Rows are points. The points of each table are mixes of a few directions, plus a little noise. How many directions does each table use, and how many do they share? Where both have some left over, give the other angles between the two spaces (their principal angles), to ten degrees, smallest first.

First (5 x 3):
[[ -5   5  -6]
 [-13  -1  13]
 [ -7  18 -28]
 [ 70 -14 -37]
 [-45  -9  58]]
Second, 7 rows:
[[-13 -27 -15]
 [ 38  81  43]
 [-11 -22 -12]
 [ -4  -8  -4]
 [-21 -45 -24]
 [ 21  44  24]
 [-11 -23 -12]]
Directions: first 2, second 1, shared 0; angles 90

First (6 x 4):
[[-21   7 -17  17]
 [-60  21 -48  48]
 [ 11  -3  10  -9]
 [ 46 -16  37 -36]
 [ 46 -17  37 -37]
 [-21   8 -18  17]]
Second, 6 rows:
[[-36  58 -35  12]
 [ -5  35  -9  -7]
 [ 14 -31  15  -1]
 [ 39 -46  36 -21]
 [-43  15 -34  35]
 [ 31 -28  28 -18]]
Directions: first 1, second 2, shared 1

First:
[[ 17   9 -33  -1  -2  -9]
 [ -4  -2   7   0   0   2]
 [ 37  23 -70  -2  -6 -19]
 [  8   4 -15  -1  -2  -4]
 [ -9  -6  18   0   3   5]
 [-50 -30  95   3   8  26]]
Second:
[[-36  -2  12  34  -8  -4]
 [  7 -56 -22  -6   1 -16]
 [ 15  35 -32 -57  70   2]
 [ 11  37  30  12 -34  19]
 [-13 -14   6  19 -13  -5]
 [ 15   2   6  -3 -16   5]]
Directions: first 1, second 3, shared 0; angles 60

First:
[[ 21   0   0  -3   1  -6  12  12]
 [-23   9 -23   0   6  -9  -6  -9]
 [ 30   6 -13  -7   5 -19  22  19]
 [-95  16 -40   9   8   2 -43 -48]
 [-21  -8  19   7  -7  20 -18 -15]
 [ 57  -5  13  -7  -1  -9  29  31]
 [ 41 -15  37   0  -9  13  12  18]
 [-10  -3   6   3  -2   8  -8  -7]]
Second, 9 rows:
[[  7 -19  20  15  30 -17  -7  12]
 [-44  -3 -22  -4  18  20 -34 -18]
 [-33  39 -53 -22 -36  14   4 -27]
 [ -1  22  19 -10 -19  43   0 -22]
 [ 33 -10  44  14 -15  -8  19  11]
 [ 22 -19  14   8 -30 -19  18  17]
 [ 19  -4  23  11  45 -13   0  12]
 [ 22 -23 -39 -15   1 -20   8  35]
 [-24  19  -6   3   6   3  -8 -21]]
Directions: first 2, second 5, shared 2

First (8 x 9):
[[-18  -6  12  -5  10  14  -2   7   2]
 [ 29 -30 -17   2   7  18  30 -26 -12]
 [-43  62  23   0 -18 -41 -20  54  28]
 [ 39 -64 -17  -2  21  45  16 -51 -27]
 [ 27  19 -14  -6 -19 -23 -57 -26  -7]
 [ -9  28   0  10 -13 -25  37  31  14]
 [ 28 -22 -21  17   2   7  91  -5  -5]
 [-50  13  36 -22  13  10 -93  19   6]]
Second:
[[ 67 -72 -29   9 -69  -8  -4   5   2]
 [  8  35  44   1   1  -4  -7 -21 -29]
 [-23   9 -48  11  36   1  17   7  23]
 [-19 -15  48   4   3  25 -31  16 -13]
 [ 19 -23 -74 -17 -22 -25  35   3  37]
 [ 11  30  -6 -37 -18 -33  28 -20   6]
 [-45  51  47 -27  31   1  -1  -5  -6]
 [-18 -15  19  57  39  43 -37  16 -20]]
Directions: first 3, second 4, shared 1; angles 60, 70

First (8 x 12):
[[-11 -15   3  20  14 -42  34 -66  -2   0  -5 -26]
 [ 53  19  -3 -26 -27 -65   0   9   6 -29  23  10]
 [-22  10  -2 -16  15  64 -29  26  28  30 -36  -3]
 [-19  10  17  57  41  62 -29 -14  24 -15 -13  44]
 [ 25   7 -12 -46 -18 -54  14  -8   6   9  -5 -27]
 [-27 -24  18   8 -57  53  -5  89  24 -19  49 -23]
 [-16 -14   4  39  25  -7  17 -49 -19  -4  -1   5]
 [ 16   3 -27 -38   7 -12  -5  13 -67  28 -11  20]]
Second:
[[-32  -7  16  17 -14  79 -23  57  36  -2   7  -3]
 [-41 -30  -2  13  14  -7  36 -49 -16  28 -17 -45]
 [ 48   9  -3 -45 -50 -95  24   5  22 -26  31 -33]
 [ -2  -6   0 -25 -17 -36  21 -16  32  11  -6 -51]
 [-39   3   7  -2  15  66 -19  10  54  29 -38 -25]
 [ 28   8  -4   7   0 -20  -6   5 -36 -21  19  40]
 [ 48  31  -2 -14  -4 -11 -31  30   1 -27  12  50]
 [-16  -5  -2  44  37  51 -16   3 -56  -1   3  57]
 [ 29  26   2 -24 -16   4 -27  36  36 -15   3  14]
 [-16 -35  -2  13 -10 -48  49 -40 -41   4  21 -37]
 [ -8   4 -10  15  49  14  -6 -41 -35  20 -31  30]]
Directions: first 5, second 4, shared 4

First:
[[ 22 -70  10  17  25  58 -28 -35 -15  44  68 -66   3  36]
 [ 18 -13 -12  49  17  -4 -12  63  -5   0 -23  11 -31 -50]
 [-12  24  10 -44 -13  -1  30 -12 -14 -13   4  30   7   0]
 [-54 -58   4  22   4  10 -34  61  19  51  20  -8 -16 -77]
 [ 20  47 -12   6   8 -28  21 -37   8 -31 -28  -1  10  40]
 [ 22  -1   6 -21 -33  10 -21 -27  -1 -11  -3  -9  17  52]
 [-41  53  -9  -8  -6 -52  28  24  23 -22 -45  45  -1 -43]
 [ 25  18   3 -19  -1   7  17 -37 -15 -17   6  -1  10  42]]
Second:
[[  2 -23 -30   3  -1  24  -4  10   6  -3   5 -13  14   5]
 [ -6   3  84   5 -28 -66   4 -14  53  31  19  55 -28 -28]
 [ -2 -40   7  -1 -19  -3   7  12  47  15  25  25   3  -9]
 [ 30  16   0   5   5  24  32   4  23 -23  -4  12 -24  30]
 [ 12   7  13  29   1  -9  21  14 -61 -55  20  13  11   5]
 [-12  83 -29 -39  27  -6 -44 -58 -14  31 -85 -58  -7  14]
 [-26 -32 -28 -28  25  29   6  47 -66  14  18 -13  10 -12]
 [ 12  42  -4  19  25  20 -51 -38 -24  12 -42 -65 -18   6]
 [ -9 -59 -12   7 -33 -13  26  27  35 -20  44  43  38  -8]]
Directions: first 5, second 6, shared 1; angles 30, 30, 80, 80

First (10 x 18):
[[ 17   1  -1  19  -2  37  15 -11 -10  21   9  31 -24 -22  27  22 -26  -6]
 [  6   5 -12 -15   2  -4 -22  13  22 -17  -2 -40  -6  22   2 -27   4  11]
 [ -2 -17  35   3  -3  28 -21  22 -28  43  12 -18   5  33  23  -9   8 -17]
 [-21  -3  -3   3  -8  24 -23  -5   2 -17 -12 -21  -6  25  12 -28  16 -16]
 [-21  -1 -22  16  -7  19  31 -35  -5 -31 -28  46 -10 -30   7   9  -5 -22]
 [-15   6  26  38   8 -37  24 -37 -16  36  41  86   8 -65 -56  63  -6  32]
 [  3   8  -8   6   3  -4  -4  -9  13  -4  10   6 -12 -12  -8   4  -7  17]
 [ 35  17  -8 -15  -8 -15   1  16   3  -4   5 -27  15   2   1  20  -4  -4]
 [-27 -29  -4 -37  26 -38  12  24  19 -21 -34 -18   8  24 -12 -57   9  19]
 [ 24  12  -2 -19 -11 -10 -13  22  -1  -6   0 -44  21  23   4   4  10 -13]]
Second, 9 rows:
[[-35 -25 -15  43 -28  28 -13  22 -28  37 -33  10  22 -21  55  -8  -7  27]
 [-38  -7  -3  36 -13  25 -13 -10 -14  22 -19  -5   0   4  13   6  11   6]
 [ 95  47 -16 -42   4 -28  31   7  28 -24  25 -32 -11  -1 -19  54 -26 -27]
 [ -7  -6  17  17 -17  13 -26  -4  -3 -15  22  32  -1   5  -1 -26   7 -29]
 [-59 -33 -19  16   6 -18  40  13  13   6 -64   8  -3   4  -6 -23  -4  15]
 [ 25  -9   0 -28  11 -27  13  21  12 -17   5  18   9 -10   1 -24 -15   5]
 [ 50  24   9 -31  11  -4 -12  -4  -5  -1  41 -17   5  -7   1  21   0   6]
 [ -7   9  15 -11  15   3 -13 -23   2  -6  21  -6 -11  11 -23   2  17  -5]
 [-28  -1  12   2  13   8 -10 -23  -3   2   3  -8  -9  12 -18  -2  20   2]]
Directions: first 6, second 5, shared 2; angles 50, 60, 90

First:
[[  0   1  -2   2   0   1   0   3  -1   0   0  -1   0   1  -1   0   0  -1
    0   1]
 [  7 -21 -10  14 -13  -1  17  18  -3   3  -2 -16  16  16  -9   5  20  -9
   -7  19]
 [  6 -21  -8  13 -11  -4  16  18  -2   5  -1 -17  16  15  -7   6  19 -10
   -6  19]
 [ -4  16   7 -11   8   3 -12 -14   1  -4   0  14 -12 -12   5  -3 -14   8
    3 -15]
 [-20  74  32 -47  44   9 -62 -63   8 -16   6  55 -57 -59  29 -17 -69  37
   19 -69]
 [ 26 -91 -39  61 -56  -9  78  81 -10  21  -7 -69  69  73 -35  20  89 -47
  -24  85]
 [  4 -17  -6  10 -11   0  14  15  -2   3  -3 -13  11  12  -6   3  15  -8
   -5  16]
 [-19  74  32 -48  45   8 -62 -63   6 -17   8  53 -56 -57  29 -17 -70  35
   19 -68]
 [  3 -10  -4   8  -7  -2   9  11  -2   2   0  -9   9   8  -4   3  10  -6
   -3  11]]
Second (8 x 20):
[[-51 -55   3  58   8 -10 -41   4 -39  32 -21 -31  38  25  -3 -16  49 -34
  -31  26]
 [ 37  50 -27 -62  27  -2  45  -8  60 -12   2  25 -11 -45  -9  -1 -26  15
   41 -14]
 [-23  30  13 -31  10  13 -34 -24  17 -10   2  28 -17  -5   5  -7 -11  16
  -14 -24]
 [-31 -46  15  51 -15 -21 -47   3 -63  29  16 -28 -12  -6  21  -3   3 -35
   -3  41]
 [ 58  61   0 -54   6 -13  73  -4  43 -18   3  56 -14  -8 -21   6  -8   0
    8 -36]
 [-29  -2 -19 -57 -22  27 -26  11  52  -9  23   1 -13   3   3  -1   5  11
  -10  42]
 [ 63   6  -5  52  28  -2  63   1 -29 -22 -38 -26  29   1  -4  14 -34  42
   39 -70]
 [-29 -44  17  34 -41   9 -36  19 -40   6  15 -24  -2  40  10   7  18 -14
  -31  34]]
Directions: first 1, second 6, shared 1
